Every row gives one point. Before rounding, the points of a table are all equally far from one centre. They may lie mostly on one side of it. Write the centre, to within rounding.

Points (6 x 2):
[[ 2.7 -4.0]
 [ 6.0 -0.2]
 [ 5.8  1.2]
 [-1.9 -0.9]
 [-1.6 -1.8]
 [ 5.1 -2.5]]
Centre: [2.0 0.0]

Points (15 x 9):
[[ 3.9  5.5  3.5 -5.1 -2.4  4.6 -1.2 -2.3  1.5]
 [ 0.2 -1.8  5.1 -5.5 -2.6  4.5  1.7  1.3  4.7]
 [ 2.0  1.1 -1.0 -3.7 -3.4 -1.4  0.6 -3.3 -0.3]
 [-3.1  3.0  5.3 -3.0  0.1  4.7  0.5  0.7  5.7]
 [ 5.9 -1.1  6.0 -3.3  1.8  3.6  1.7  0.0 -3.4]
 [ 2.3 -0.5  8.8 -3.6  0.6  1.6 -0.5  2.4 -1.6]
 [ 5.1  4.8  8.3 -2.5  2.3  2.3  0.7 -1.2 -0.9]
 [-1.2  3.2  4.2 -0.8  3.4 -2.9 -2.3  0.4  1.4]
 [-1.0  2.7  2.1 -3.7  3.5 -2.4 -3.2 -1.8 -0.7]
 [ 2.3 -2.9  7.8 -6.1  1.0 -0.4  0.4 -1.6 -1.2]
 [ 4.5 -2.2  5.9 -4.5  2.9  3.5  3.9  2.3  1.3]
 [ 0.8 -0.9  3.5  0.5 -0.6 -2.8  3.7  1.8 -0.5]
 [ 2.5  4.1  2.0  1.9  5.5 -0.7  0.3 -1.9  1.1]
 [ 2.4 -0.2  3.0  0.6 -2.6  5.1 -0.2 -5.3 -2.5]
 [ 4.2  0.7  6.6 -0.7  0.6  7.8  0.7  1.2  1.3]]
Centre: [ 1.2  0.7  3.5 -2.2  1.0  2.2  0.9 -1.7  1.3]

Points (23 x 18):
[[ -0.7  -1.8  -3.1   0.7   1.2  -1.4  -0.9   2.1   0.4  -2.1  -4.1   0.3
   -7.6   0.0  -5.1   3.6   0.5   1.1]
 [  3.2   1.2  -0.6  -2.2   2.0   2.9  -3.9   2.4  -2.8  -5.7  -4.8  -1.2
   -4.7  -1.3  -2.3   4.2  -0.1  -2.2]
 [  2.9   4.9  -2.0   1.3   1.9   1.4  -1.2   1.9  -0.8   2.9  -5.7  -0.4
   -5.9   1.6  -2.0   3.5   0.2  -2.1]
 [ -3.8   0.7   0.1  -3.9   0.4   2.3  -1.6  -1.1   2.3  -1.4  -3.0   0.3
   -8.1   4.7   0.3   0.9   0.8  -6.0]
 [  2.9   1.6  -6.2  -2.2  -1.9  -1.5  -0.7   3.3   1.9   0.4   1.9   1.1
   -7.9   1.7  -3.7   1.9   1.5  -5.9]
 [  0.5   0.9  -5.9  -1.0  -0.2  -0.3  -2.0   2.2   0.6   2.9   3.2   0.1
   -3.2   2.3  -3.7  -0.6   0.8  -1.2]
 [ -2.9   2.5  -2.9  -3.2  -4.5   1.2  -2.6   3.9   3.0  -4.7  -3.1  -0.1
   -5.7   1.3  -3.1   4.5  -1.7  -3.4]
 [ -2.3   4.8  -5.9  -5.2   1.1  -3.5  -1.9   3.4  -0.3  -1.8   0.9   1.6
   -8.1   1.8   0.0  -0.5   1.4  -4.3]
 [  1.8   0.2  -4.0  -1.8  -1.7  -0.2   2.7   2.9   2.2  -1.8  -0.8   0.1
   -7.8   4.6  -4.1   5.9  -3.2  -1.5]
 [ -1.0   6.2  -1.4  -0.8  -2.5  -3.2   2.9   0.2   1.2   1.8  -1.1  -3.7
   -5.3   4.8  -3.1   5.0   0.8  -1.6]
 [  0.2   1.1  -2.1  -0.4  -2.3  -2.3  -2.8  -1.1  -1.0  -1.4   0.2  -2.3
   -9.5   0.4  -1.1   9.2   1.2  -4.3]
 [ -0.2   4.4  -1.3  -2.6  -1.8   0.3   0.2   1.0   1.3  -5.8  -2.4   3.6
  -11.1   2.3  -3.1   3.9  -0.2  -3.2]
 [ -0.8   4.9  -1.7  -2.2  -4.9  -2.2   0.4   1.4  -0.1  -3.2  -6.3  -1.7
  -10.3  -0.4   1.0   0.1   3.0  -1.7]
 [  1.7   6.0   1.1  -0.1   3.8  -5.6   0.5   0.7   2.4  -1.2  -0.4  -0.7
   -6.3   2.2  -0.9   3.9   0.9  -2.6]
 [  0.5   3.7  -5.1  -2.0  -0.9  -1.8   1.7  -0.3   2.2  -1.7   0.0  -3.5
   -9.9   5.3  -2.4  -1.1  -0.9  -4.1]
 [  2.8   1.1  -0.9  -3.5   0.7  -6.0   0.9   5.4   3.0  -0.8   0.1  -2.6
   -7.7  -1.3  -1.7   2.8  -0.7  -0.8]
 [ -1.2   0.8  -1.9  -6.7   1.6  -3.3  -0.4   2.2  -1.5  -0.8  -2.5  -4.1
   -7.2   3.1  -0.6   0.1  -4.7   1.7]
 [ -0.8  -2.1  -3.4  -4.1   2.8  -0.2   1.1   1.6  -0.2  -1.1  -3.7  -2.7
   -9.2  -0.1  -0.3  -2.2   1.8  -2.1]
 [ -0.5   2.0  -3.8  -2.2  -1.2   1.6  -1.4   1.5  -1.8  -0.9   0.3   1.1
   -9.5   2.7  -6.3   1.5   5.8  -1.7]
 [ -2.5  -0.7  -2.0  -5.0  -1.7   0.5  -4.9   1.8   0.4  -2.2  -0.2   1.1
   -6.2   6.1  -4.1   3.9  -1.3  -4.3]
 [ -1.5   4.2  -3.1  -3.5  -1.9   0.6   3.6   0.8  -1.2  -5.8  -0.1   2.2
   -4.1   4.1  -2.9  -1.2   2.9   0.1]
 [  1.4  -1.3  -1.9  -3.1  -2.6  -0.7  -1.7   1.6  -0.3  -1.7  -5.6   1.5
  -12.2   1.7  -2.8   1.1   2.8  -0.2]
 [ -0.6   0.5  -4.7  -0.2  -3.4  -0.5   2.1   0.1   0.0  -2.0  -1.8   1.2
   -4.6  -1.9  -1.9   5.4   0.9  -5.5]]
Centre: [ 1.0  2.2 -1.0 -2.8 -1.4 -0.5 -1.1  1.2 -0.9 -1.8 -0.5 -1.1 -6.0  2.0
 -0.1  2.0  0.7 -1.2]
